Rows are points. Each copy is the shape, with its points in the same order, turned, moved and blurred by noise. Some copies are also mirrored. Which?
In the rows, zero is written as 128.

Shape (8 x 3):
[[120 151 156]
 [132  55 100]
 [179 147 148]
 [113  91  77]
 [171  88 142]
 [137 142 144]
 [ 96 145 113]
 [191 130 170]]
Copy 1 (8 x 3):
[[112 108 149]
 [127  62  47]
 [156  77 157]
 [132 108  53]
 [145  35 108]
 [122  99 140]
 [112 139 112]
 [151  40 166]]
Copy 1 is: only turned
Copy 2, 8 rows:
[[119 101  90]
 [186 130 172]
 [162 135  63]
 [144 150 172]
 [196 122 109]
 [135 118  91]
 [100 124 128]
 [185 118  56]]
Copy 2 is: mirrored

Shape (11 x 6):
[[143  66 150 162 176  61]
 [184  88 118 157 130 121]
 [136 184  77 131 126  86]
 [111 121 107 105 167 162]
 [126  88 147  73 161 137]
 [125 155 125  96  94 154]
 [152 217 120 106 107 158]
 [190 125 110 101 152 147]
 [ 50 143  68 115  95 111]
 [139  78 144 179 184 107]
 [145 193  85  94  66 123]]
Copy 1, 11 rows:
[[183  36 106 145 128 106]
 [177 116  83 132 102 139]
 [135 169  94 174 164  73]
 [ 93 113  99 135 175 156]
 [114  84 113  85 169 142]
 [ 85 164 124 116 127 119]
 [106 215 147 142 154 125]
 [154 152  93 104 154 156]
 [ 40 133  82 172 142  65]
 [169  52 110 163 131 145]
 [ 99 214 102 133 134  81]]
Copy 1 is: only turned
Copy 2, 11 rows:
[[141  75 157 157 102  59]
 [176  84 112 144  97 126]
 [134 194  85 133 140 111]
 [101 119 137  95 175 145]
 [131  84 158  65 143 115]
 [152 158 128  70 120 172]
 [183 196 123  93 159 175]
 [179  97 103  98 164 140]
 [ 55 191 104  89 102 132]
 [139  79 157 174 120 101]
 [159 204  78  75 115 156]]
Copy 2 is: only turned
Copy 3 (11 x 6):
[[114  27 111 172 177  67]
 [157  62  91 176 132 122]
 [156 150 109  94 162  75]
 [105  95 112 111 183 157]
 [108  54 154 114 151 170]
 [120 137 128 101 107 148]
 [148 199 158 112 123 140]
 [167 100 135 143 161 159]
 [ 96 125  68  37 132 108]
 [101  67  89 198 183  98]
 [178 165 129  76  94 115]]
Copy 3 is: only turned

Shape:
[[146 178 116 194  85 169 150 118 151]
 [ 60 117 159 128 126 101 139  84 192]
 [161 209 150 140 158 101 176 175 131]
 [ 77 197  87 170 136 149 129 194 152]
 [164 154 157 114 104 183 180 182 137]
 [120 153  70 102 113 119  83 152 195]
 [ 77 193 116  98 126 180  73 115 189]
 [141 156 111 149 126 172 150 122 157]
 [155 152  81 124 141 144 114 102  95]
 [ 48 116  90 149 120 112 171 133 215]
 [139 198 162  82 110 134 102  97 163]
 [ 99 123 154 128 138  99 143 168 100]
 [133 151 178 148  81 144 118 156 100]
 [150 186  84 190 181 139 186  87 115]
 [105 213 164  90 105  78 170  93 133]]
Copy 1, 15 rows:
[[100 135  78 205 114 142 148 113 132]
 [ 75 108 170 116 158  63 126  75 151]
 [ 81 158 136 167 204 172 139 183 114]
 [ 82 117  79 186 163 122  53 166 138]
 [100 110 151 166 108 198 143 173 139]
 [ 86 163 103 106  98  76  86 170 136]
 [ 86 176 149 163  97  93  37 110 147]
 [110 140 105 161 122 152 126 126 161]
 [153 172  88 113 132 159 107 113 108]
 [ 48  80 101 114 155  73 108 112 193]
 [ 78 194 178 148 111 121 111 115 106]
 [123  82 148 119 182 129 115 150  97]
 [122 100 148 177 118 141 130 137  68]
 [127 173  62 161 208 176 137  94 155]
 [ 33 161 169 126 178 150 130  92  82]]
Copy 1 is: only turned
Copy 2:
[[167 163 124 178 110 166 112 175 110]
 [113 105 105 148 122 120 149 175 232]
 [178 212 163 113 157  82 148 176 127]
 [124 173 126 154 218 149 110 197 118]
 [161 121 156 108 117 105 147 201  67]
 [108 134  93 119 163 104  40 172 151]
 [101 122 149 108 149 174  60 218 174]
 [170 132 126 131 132 157 114 166 121]
 [129 160 133  90 123 157  95 100 115]
 [130 110  42 159 175 123 137 195 185]
 [115 159 169  95  81 126  85 192 173]
 [ 99 146 153 131 162  85 173 136 137]
 [101 147 181 164 111 116 144 167  97]
 [210 197 116 120 150 185 147 111 143]
 [112 215 130  94  88 113 160 195 188]]
Copy 2 is: only turned

Shape, 16 rows:
[[120 139 111 165 150 127 142 162 113  87 132 124]
 [132 157 119 226 140 131  47 167 110 121 123 147]
 [108 124  86 127 132 130 140 170 125 136 129 130]
 [118 162 153 113 145 132 124 161 159 112 120 118]
 [144 141 118 166 139 120 146 150 145 107 145 200]
 [132 156 117 127 131 105 133 150 159  97 130 116]
 [ 83 130 153 176  91 146  79 146 141  80 154 140]
 [ 64 155 149 119  91 100 152 149 143 136 115 127]
 [120 142 146 126 125  67 117  85 105 159 174 110]
 [ 91 106 148 139 151  87 146 138 116 189 114 147]
 [115 123 143 136  80 150 150 164 113 153 121 117]
 [129 104 140 130 129 129 105 127 127  86 133 209]
 [126 151 158 131 141 150 150 162 125  88 133 111]
 [114 168 107 115 144 111 130   7 113 114 115 115]
 [ 25 166 136 118 145 140 124 131 110 237 124 173]
 [118 163 126 112 148  92 143 171  93 142 117 149]]
Copy 1, 16 rows:
[[142 154 152 173 122 133 129 155  98 148 105 137]
 [172 160 197 153  64 119 103 105 128 145  91  85]
 [126 129 122 138 130 147 116 181 127 154 121  98]
 [118 184 125 114 142 152 154 134 102 171 110 102]
 [116 173 132 169 133 121  86 123 162 159 112 135]
 [125 181 120 142 146 143 137 149 107 135 126 115]
 [153 180 184 144  93 157 180 135 162 149 117 125]
 [134 180  91  99 107 116 177 183 137 174 124 126]
 [ 74 136 114 105  72 101 160 126 115 105 153 127]
 [ 98 112 116  99 114  75 133 161 136 185 120 107]
 [171 124 117 101 121 148 151 155 131 178 140 140]
 [103 147 132 151 133 143 124 114 199 143  75 146]
 [132 168 137 140 142 160 153 135  84 166 109 147]
 [ 78 128  37 181  81 128 190  92  99 113 120  98]
 [ 82 124  90  83  34 128 135 176 152 247 118  69]
 [115 152 101 101 107 121  94 165 102 155  88 130]]
Copy 1 is: only turned
Copy 2:
[[ 85 118 136 160 145 123 157  94 149 117 115 123]
 [130 142  97 196 168 136 177  57  92 180 105 140]
 [ 94 121 123 148 148 136 133 152 152 122  92 133]
 [105 138 142 139 114  91 121 135 151 161 137 109]
 [ 69 168 104 173 142 138 108  95 125 101 140 132]
 [ 90 133 125 136 125  89 141 118 163 136 144 141]
 [101 146 109 152  86 164 145  59 156 183  99 122]
 [ 75  96 136 131  72 119  97 134 131 158 108 141]
 [102  97 134 102 105 170 159 143 109 145 187 159]
 [100  78 145 135 150 170  83 141  96 139 136 134]
 [140 118 146 158  84 154 114 143 134 121  81 140]
 [ 71 195 145 126 147 169 104  77 131 144 131 128]
 [103 132 165 164  97 110 145 107 160 131 132 101]
 [ 92 115 130  17 122 116 162 106  87 118 160 115]
 [ 69  91 108 141 106 166  99 197  36 180  95  94]
 [ 70 120 168 159 139 116 125 147 103 135 128 155]]
Copy 2 is: mirrored
Copy 3, 16 rows:
[[134 135 114 107 138 131 137 166 103 107 143 139]
 [102 141  47 122 189 129  70 139 112 122 148 176]
 [ 92 133 129  92  99 129 136 134 119 122 161 130]
 [141 139 136 130 101 146  95 151  98 134 120 111]
 [157 142 114 140 105 101 122 123 111  94 137 181]
 [148 144 121 127 103 115 115 153 124 106 133 105]
 [140 126 137  87 175 135  60 144 154 133 111 157]
 [114 169 182  99 114  91 109 145 131 166 134 114]
 [114 119 154 111 168  61 125  82  98 117 129  65]
 [ 66 153 159 125 120  93 147  97  76 150 128 130]
 [115 107 156 111 131 130 130 139 140 175 167 125]
 [163 124 111 108 108 112 120  87 127 127  95 185]
 [164 128 145 116 136 159 125 165 100 135 120 119]
 [154 199 126  99 164 114 153  45 141  90 142  54]
 [ 53 192 186  85 111 114  80  60  57 166 182 142]
 [128 150 121 110  95  94 136 127  60 149 149 121]]
Copy 3 is: mirrored
Copy 4 (16 x 12):
[[105 145  98 123 150 136 143 148 118  93 157  87]
 [102 189 113  76 144  91  71 128 144 114 190  91]
 [114 104  76 136 127 121 151 131 133 113 166 122]
 [110 133 141 123 131 116 174 149 174 106 142 121]
 [131 147  86 101 168 146 127 134 141  62 154 153]
 [128 138 105 127 143 116 170 128 157  98 127  99]
 [140 183 133 162 118 128 102 112 176  83 189  95]
 [125 147 108 202 136  99 162 143 162 120 131 149]
 [110 137 137 153 175 144 142  62 133 172 116 132]
 [ 93  97 131 161 166  96 127 126 105 134 150 177]
 [161 113 111 165 133 126 127 161 139 144 166 123]
 [147 154 133 109 118 151 121 104 122  58 165 161]
 [127 145 136 135 139 159 167 170 147 105 151  92]
 [ 96 146 130 136 110 172 117  76 127 135  33 122]
 [ 50 115 102 178 116 109 104 141 168 171 159 227]
 [104 147  97 116 143 116 181 147 113 141 156 161]]
Copy 4 is: only turned
